Each point is reached from the start by the listed moves, each made once or not at all, plus a little noise. Is the number of moves made odd or even? Then give how often each move was made.

Moves:
(1): [-56  25  51 -13]
(2): [ -7 -18 -16 -63]
(3): [-36 -10   6   6]
Start: [ 3 -6 -8 -9]
Points:
[-95  -9  33 -78] -> odd (1, 1, 1)
[-88   8  48 -16] -> even (1, 0, 1)
[ 4 -6 -8 -9] -> even (0, 0, 0)
[-33 -15  -4  -2] -> odd (0, 0, 1)

Moves:
(1): [ 30 -36  -3 -24  -7  -5 -11   0]
(2): [ 15 -14   9 -19  11  -5  -2  -8]
(3): [  5  -4 -13 -21  -3  -9   1  -1]
(4): [  3 -19  -6  -1   6 -12 -12 -18]
(5): [ -3  21  -9  -2 -10  19  -6  -6]
(6): [  1 -29 -15 -16  15   4  -1  -1]
(7): [  2  -3   5  21   2  10  16 -17]
(8): [ 11  30 -23  17  20  -2 -14  -6]
Start: [  9 -19  -6   8  -3  -8 -11   7]
Points:
[ 45 -87 -50 -56  -4 -14 -41 -20] -> odd (1, 0, 1, 1, 1, 1, 0, 0)
[ 63 -39 -24 -17  22 -18 -37  -9] -> odd (1, 1, 0, 0, 0, 0, 0, 1)
[  8   2 -15   5 -12  10 -16   1] -> odd (0, 0, 0, 0, 1, 0, 0, 0)
[ 64 -95 -14 -36   4 -30 -20 -38] -> odd (1, 1, 1, 1, 0, 0, 1, 0)

Moves:
(1): [ -2   0   2 -10  -7  -5  12  23  -2 -11  10 -25  19 -26]
(2): [-16 -14  -1   2   8   9   7   8  -5  -3   5   6  15  -9]
(3): [ 16  10 -12  11  -9 -12 -16 -10  12   2   6 -16   8   4]
(4): [ -1  -5   8  -5  12 -12   2  -5 -11   4   4   3 -15  -8]
(5): [  6   2 -18  -9  -2 -28  11   5  -5   4   5 -24  24 -19]
(6): [ -8   7   4  -5 -10 -11   5   4   4  -9  -6 -14  -9  -1]
(7): [ -3  22  29   0  -3 -24   8   6   7  -1 -13 -15 -29  28]
(8): [ 11   0 -17   1   9  -4  -9 -11  -4  -2   9  11   2   6]
(9): [ -9   2   2  -4  -2  13 -10 -12  -9   4  10 -13  -3   4]
(10): [-12  32   7   8 -22  16   8   7  22   0   4 -16 -14   4]
(11): [ -1  -2  -7 -15  23  -7 -19  -8 -16   9  -3  15   4  -5]
(12): [ 17  12  -7  19  -3  -4  -5 -10  -1  -3  -7  -3  -5  12]
Start: [  4  -9  -7 -19   3  -5  13  10   6  -5  -9   5   0   5]
Points:
[-15  -5 -22 -30  13 -13 -21  -9  -9  -2   3 -17  15  -2] -> odd (0, 1, 1, 0, 0, 1, 0, 0, 1, 0, 1, 0)
[  2  71  26  -3 -41 -43  16  13  28 -19  -2 -95 -48  22] -> even (1, 0, 1, 1, 0, 1, 1, 0, 1, 1, 0, 1)
[-18 -15 -19 -25   8   3   6  -1  -8 -15   9  -5   4   4] -> even (0, 1, 0, 0, 0, 1, 0, 1, 1, 0, 0, 0)
[-11  22 -40 -34  10 -40  -9 -12  -7   3  24 -44  13 -19] -> odd (0, 1, 1, 1, 1, 1, 0, 1, 1, 1, 1, 0)
[ 17  15 -17 -27   7 -43 -19  -8 -18 -10   4 -47  -2 -14] -> odd (1, 0, 1, 1, 0, 1, 0, 0, 1, 0, 1, 1)

Moves:
(1): [  1  -6  -5   7 -13  10 -18  17  -2  -5 -10 -28   2   5 -21 -11 -13  20
   2  -7]
(2): [-10  -6  -8 -15   3   9   1  -6   2  13  22  -9  -5  -2   2  -5  -9  -1
 -12   0]
(3): [ -7   0 -13   1  -1  11  -2 -10  -2   6  19 -12 -10 -21  15  -8  10  -1
   2  10]
(4): [  0  -6 -18 -17  -1 -18 -15 -30 -12   2  -8  15  22  -6  -6 -25   3   2
 -26  -2]
(5): [  7 -17 -13  -6  -3   6  42  19  20  -2  26  -9  31 -15  -3  -2  -3 -25
  12  11]
(6): [ 17   2  -8  -6   1  -4   9  -9   8   9  -2   3 -13  -6   0  -6 -15  12
  -5  15]
(7): [  5  10  -1   3  20 -15   2  21   1   5 -11   1   0   1   0 -18   2   5
  14 -23]
(8): [  2  19  33   4   5  16  -8   6  10  13   7  12  29   7 -14  -3 -21 -17
   7   4]
(9): [ 14   7 -24   7  -1  -1  -6 -11  20  -7  14   4  -2   7  12 -18   1   8
  30 -12]
(10): [-14  19   2 -12  -4   9  27   3  -3  -7  17   4  -5 -11  -7  -9 -23  -1
  -6  -7]
(11): [-14 -17  -2   2   7   7  -4  -2   8   8  -3   0  11  -6   0   0  -3 -13
   8   1]
(12): [-7  0  9 23  2 10  3 -2 -6 -2  9  1 13  7 -3 23 -2  8 -9 21]
(13): [ 18   7   4  22  -8  10  11  -2  26 -12  25  -3 -19 -29  22 -19  14  18
  17  -2]
(14): [ 14  -9   8  26  17  -5   2 -25 -15 -18 -10 -14   4  -1  23 -10  -4   2
 -22  -2]
(15): [  5  13  -2  14  -5  -5  -7 -23  -5  19  20 -16 -12   1 -24  -1  -7   3
  17  -1]
(16): [  2  22  31   7   4  14  -2  -6 -16  14  -5   3  -9   2 -10 -15  13  23
  14  -7]
(17): [ -9 -19  11 -22 -12  -6 -21   1  24  12  -3 -22  -7 -22  19   6 -13  -5
   6  16]
(18): [ -8  -4  -1 -21  -2   2  -4   3   2  -8 -13  -8  -1 -22  -9   4  11  -6
   5 -12]
Start: [  1   1   0   7 -18   1  -9  10 -12  11  -2  10  -3   2   4  17  -4   5
 -15   1]
Points:
[  5   2 -21  13 -22   1 -30 -45   2  25  59 -75 -33 -82  30 -81 -45  43
 -22 -17] -> even (1, 1, 1, 1, 0, 0, 1, 0, 0, 1, 0, 0, 1, 1, 1, 0, 1, 0)
[ 31  46 -67   2 -17  -2   9 -59  22  40  94  -1 -44 -60  19 -89 -29  48
  17 -20] -> odd (0, 1, 1, 1, 0, 1, 1, 0, 1, 1, 0, 0, 1, 0, 1, 0, 0, 0)
[-14   4  64  33 -16  57 -33 -36   6  26  36 -33  35 -54  11 -51 -63  39
 -35  16] -> odd (1, 1, 0, 1, 0, 0, 0, 1, 0, 1, 1, 1, 1, 1, 0, 1, 1, 0)
[-19 -23  46  28 -20  70 -26 -21   8  60  58 -91  47 -64 -20  -5 -45  -6
  13  36] -> even (1, 1, 1, 0, 1, 0, 0, 1, 0, 0, 1, 1, 0, 1, 1, 1, 1, 1)
[ -8  48   2  11  24  26 -27 -71 -21  53  47 -10  22 -47 -15 -88 -31   8
  13 -50] -> even (0, 1, 1, 1, 0, 0, 1, 1, 1, 1, 1, 0, 0, 1, 1, 1, 0, 1)
[ 32  11 -59  24 -21  28  44  16  66  33  95 -40 -12 -53 -14 -70 -61  30
  63 -23] -> even (1, 1, 0, 0, 1, 1, 1, 0, 1, 1, 1, 0, 1, 0, 1, 0, 0, 0)
[ 33 -24  50  28 -19  59   0  -1  52  39  45 -56  22 -62  23 -47 -57  19
  12  30] -> even (1, 1, 0, 0, 1, 1, 0, 1, 0, 0, 1, 0, 1, 1, 0, 1, 1, 0)
[ 21 -14  48  59 -25  37 -47 -27  40  26  19 -63   5 -64  -5  -1 -54  27
  13  35] -> even (1, 0, 0, 0, 0, 1, 0, 1, 0, 0, 1, 1, 1, 1, 1, 0, 1, 1)
